Each row of a before or after table is a point. The points were changed in one or more steps. Then noise was added and the rows were shuffled. The steps act on how far a point lies along the listed directions, d1 being the first. Name the steps. A step turns or swaps two directions, mirrors them in a line or flattens them onto one, adds a multiple of one to another, or multiplies one. Angles are multiples of 10 degrees, from the lower direction toward the higher: turns from -170 to 170, lines from 10 to 170 but not 90. Use the fewest steps. Two steps may share a direction if one is a turn and the other turns, adds or multiplies; they go together, in the order done. Otherwise the lowest direction goes first.
(in the rows, 128 means zero)

Directions:
(1): [106 109  77]
(2): [151  75 138]
(3): [177 144 101]
Before (10 x 3)
[[139 141 137]
 [154 124  77]
 [ 85 109 170]
 [102 130 142]
 [189  81 130]
 [125 161 140]
 [192 149 151]
 [168 125 196]
 [134  93 162]
 [ 72 153 163]]
After (10 x 3)
[[ 62 131  80]
 [ 61  97 128]
 [142  82 154]
 [138 156 122]
 [120 128  77]
 [111 131 132]
 [108 151 146]
 [141 175  89]
 [130 200 130]
 [114  67  87]]
Steps: turn d1 and d2 by -120 degrees; turn d2 and d3 by -140 degrees

Directions:
(1): [151 116  79 166 131 176]
(2): [ 80  78 154 129 140 163]
(3): [ 85 116  71 109 102 104]
(4): [ 86 177 120 153 173 130]
(5): [128  98 133 187 131  79]
Before (8 x 6)
[[ 71 108  68  80 102 142]
 [129 168 129 159 170 107]
 [153  82 128 122  99 122]
 [121 110 127 121 140 129]
 [125 168 145 165 178 162]
 [107 118 171  69  65  96]
 [105 176 160  87 148 156]
 [ 31 112 102 125 159 113]]
After (8 x 6)
[[148 117 126 112 120 191]
 [137 170 111 140 139  96]
 [178 180 172 187 138 137]
 [105  67 128 141 139 143]
 [107  72  94 107  97 162]
 [178  75 198 105 115  99]
 [149 123 122 120 131 120]
 [146 161 189  59 127 111]]
Steps: add -0.5 times d1 to d5; turn d1 and d3 by 120 degrees; turn d2 and d4 by -130 degrees

Directions:
(1): [104  86  84 132 101 134 161 182]
(2): [146 141  93  77 181 109 169 125]
(3): [146 158 115 154 162 115  86 191]
Before (13 x 8)
[[114 147 177 120 125 128 129  37]
 [144 101  99  79 136 134 189 116]
 [166 138 133  80 170 127 165  62]
 [122 118 129 170  72 165 100 143]
 [122 118 118 122 115 131 161 146]
 [115 119 163 192  87 148  95 126]
 [ 93 123 128 162 108 131 111 143]
 [147 176 143 127 151 137 142 118]
 [137 158 184 135 109 150 102  31]
 [109 102 159 178  33 122 125 119]
 [164 158 140 107 216  75 109  93]
 [179 171 132 148 174 121  85 179]
 [150 171 153  84 180 110 156  48]]
After (13 x 8)
[[157 149 148 165 137 133  89 168]
 [105  86  97 157  98 137 156 177]
 [134 162 158 156 115 152 125 123]
 [136 140 128 109 142 116 158 124]
 [100 117  94 135 129 121 147 153]
 [157 138 188 144 120 146 104  58]
 [135 137 191 177 130 106  52  92]
 [162 144 149  92 154 129 138  74]
 [ 84 110 161 163  75 140 121  96]
 [111  86  82 130  73 106 193 166]
 [ 96 105 148 180  43 167 106 115]
 [130 104  73 129 103 151 158 171]
 [124 155 206 164 108 136  90  64]]
Steps: turn d1 and d2 by 80 degrees; multiply d3 by 0.7

Directions:
(1): [105 133 161  66  96 190  99 166 137 128 128]
(2): [127 181  76 169  95 144 123 181  97 125 113]
(3): [177 179 153 139 158 151 146 136 187 158 102]
(4): [104  92 155 162  90  98 124 158 145 198 110]
(5): [ 84 126  61 112 158 159 123 100 149 181 128]
(6): [ 92 106 154 178 156 183 181 143 121 114 153]
Before (13 x 11)
[[140 169  97 161 119 155 135 136 101  94 135]
 [ 66 121 127  64  76 217  91 142 115 142 144]
 [130 121 159 134 120 126 123 138  82  58 122]
 [115 132  91 113 143 135 124 110 117 128 141]
 [152 158 105 151  98  98 127 132 115 146 118]
 [131 125 141 167 133 113 157 125 159 166 104]
 [205 167 162 125 124 125 124 148 145  92 125]
 [ 93 142 102   7  83 182  52 153 122 134 123]
 [100 135  66 152 147 124 134 137  89 105 129]
 [ 98 122  73 118 140 116 154  98 106  98 140]
 [131 164  85 140 142 172 123 131 125 135 118]
 [113 127 109 122 107 141 123 127 105 110 140]
 [ 83 123  95 115 124 150 115  97 116 114 150]]
After (13 x 11)
[[108 161 125 140  44 173 107 197  67  93 135]
 [112 122  87  76 140 127  89  96 115 124 116]
 [145 126 153 156 125  93 150 126 159 160 100]
 [111 104 142  91 132 109 160  97 111  66 149]
 [126 129 105 177 135 114 163 109 126 164 143]
 [131 121 147 118 131 134 142 132 104  96 149]
 [110 123 154 119 101 130 112 123  97  78 154]
 [151 158  99 140 131 114 121  94 125 110 130]
 [124 122 110 128 105 131 122 119 100 108 145]
 [144 153  85  94 159 168 116 114 176 160 130]
 [ 76 158 119 138  98 233 134 215  80  86 149]
 [167 148 141 157 135 135 139 127 112 102 124]
 [133 110 120 141 143  85 144 115 103  79 140]]
Steps: add 0.7 times d4 to d2; turn d1 and d2 by 50 degrees; turn d5 and d6 by 150 degrees

Directions:
(1): [122 167  98 158  88  84  97 133 141 204 129 126]
(2): [ 93 111 132  96 112 203 102 123 131 170 134  75]
(3): [141 109 116 183 105 186 134 156 183 126 117 175]
Before (11 x 12)
[[148 109 156  75 158 121 142 110  67  47 115 117]
 [161 120 124 158 131 118 129 129 125 101 123 175]
 [106  84 152  69 152 211 136 128 115 107 128  87]
 [107 144 113 125 125 128 121 128 124 160 134 110]
 [123 127 104 167 102 130 131 137 169 183 130 145]
 [ 98 131 129 148  82 171 107 139 151 163 129 116]
 [155 114 145 120 162 111 158 124 104  80 128 138]
 [134 116 140 113 168 129 134  98 126  70 129 123]
 [110 144 123  99 140 100 144 109 102 139 137  87]
 [123 123 134 117 150 121 135 104 123 122 133 136]
 [119 171 103 157 141  81 116 123 115 155 138 107]]
After (11 x 12)
[[139 117 148 100 159 114 148 112  92  99 135 113]
 [118 131 129 174  87 152 121 147 163 139 124 153]
 [134  91 166  57 159 169 135 108  67  52 116  93]
 [134 147  98 181  96  87 132 136 166 184 125 156]
 [125 114 147 102 166 145 131  91 122  79 132 109]
 [118 117 134 110 150 134 133 101 124 126 135 128]
 [110 133 115 130 126 151 128 136 136 149 130 120]
 [ 99 115 127  92 142 159 146 110 113 130 135  76]
 [108 164 109 140 140 105 108 121 116 158 141  86]
 [152 140 121 146 126  70 115 118 102 130 129 158]
 [123  61 155  97 157 249 159 143 142  67 120 126]]
Steps: turn d2 and d3 by 50 degrees; add -0.7 times d2 to d1

Directions:
(1): [ 82 154 150  70 147 107 165 155  86 178 117  73  84 135 153 153 135 151]
(2): [159 140  67 138 169 136 144 214 148 140 132 152 137 118 167 104 139 180]
(3): [160 168 183 164  89 115 174 129 181 136 113 104 108  61 146 109 104 138]
(4): [ 98 100  83 138 150 116 202  54 137 152 123 172 124 124 161 135  90 139]
(5): [135  65 165  93 133 125 187 144 162  83 118 122 173 127 132 163 188 135]
Before (12 x 18)
[[ 61  76 126  52 137 111 228  52 121 146 104 117 138 131 143 152 130 132]
 [101 155 147 144 105 132 108  96 141 141 148  94 133 119 133 106 107 111]
 [103 142 115 111 141  94 155 100  76 152 139 134  89 121 114 134 101 137]
 [132 142 107 150 120  92 197  20 145 165 106 155  80  93 145 115  32 115]
 [134  98 132  81 173 139 168 173 137  98 131 104 142 140 150 166 179 152]
 [168 191 134 159  95 131 124 134 181 137 113 123  94  62 113  95 109 127]
 [ 65  90 189  43 132 112 171 121 108 105 140  78 136 168 131 177 176 111]
 [196 119 171 162 106 126 178 162 210  85 133 105 154  66 139  98 144 136]
 [116 132  64 192 157 128 127  88 136 140 154 176 129 105 152  89  63 136]
 [110 168 133 168 122 124 176  75 153 176 121 129  87  67 151 112  55 138]
 [ 81 116 161  56 144 115 162 158  91 159 126  80 118 140 143 174 155 153]
 [116 144 109 131 138 138  69 125  72 156 123 116  84 136 110 119 124 124]]
After (12 x 18)
[[ 93  64  85  45 175 127 221 139 136 128 114 135 166 137 160 140 174 165]
 [146  97 204 136 107 133 114 155 162  56 143  94 175 100 105 133 170 106]
 [ 62 106  94  71 171 120 144 126  72 178 139 127 115 161 150 163 125 153]
 [ 70 115  40  92 194 118 179 130 102 156 153 163 124 170 187 132 116 157]
 [132 115 138  87 148 107 137 175  94 107 141 122 127 133 102 139 167 150]
 [ 87 108  97 110 164 129 158  45 103 131 133 140 106 149 141 157  98 119]
 [151 193 174 127  89 120 131 143 166 146 105  87  82  67 111 115 128 126]
 [144 127 119 127 138 145  60 166  91 129 125 113 109 134 107 119 162 124]
 [122 161 131 134 129 131 119 175 155 136 150  95 148 118 148 102 139 143]
 [136 154 164 165 104 104 205  56 163 151 131 100  90  68 152 102  70 121]
 [192 100 191  73 131 104 195 210 177  88 102  87 149  96 133 145 183 147]
 [136 133 207  93 118 129 166 191 160 121 114  64 130  85 135 146 169 156]]
Steps: turn d1 and d3 by -30 degrees; multiply d2 by -1; swap d4 and d5
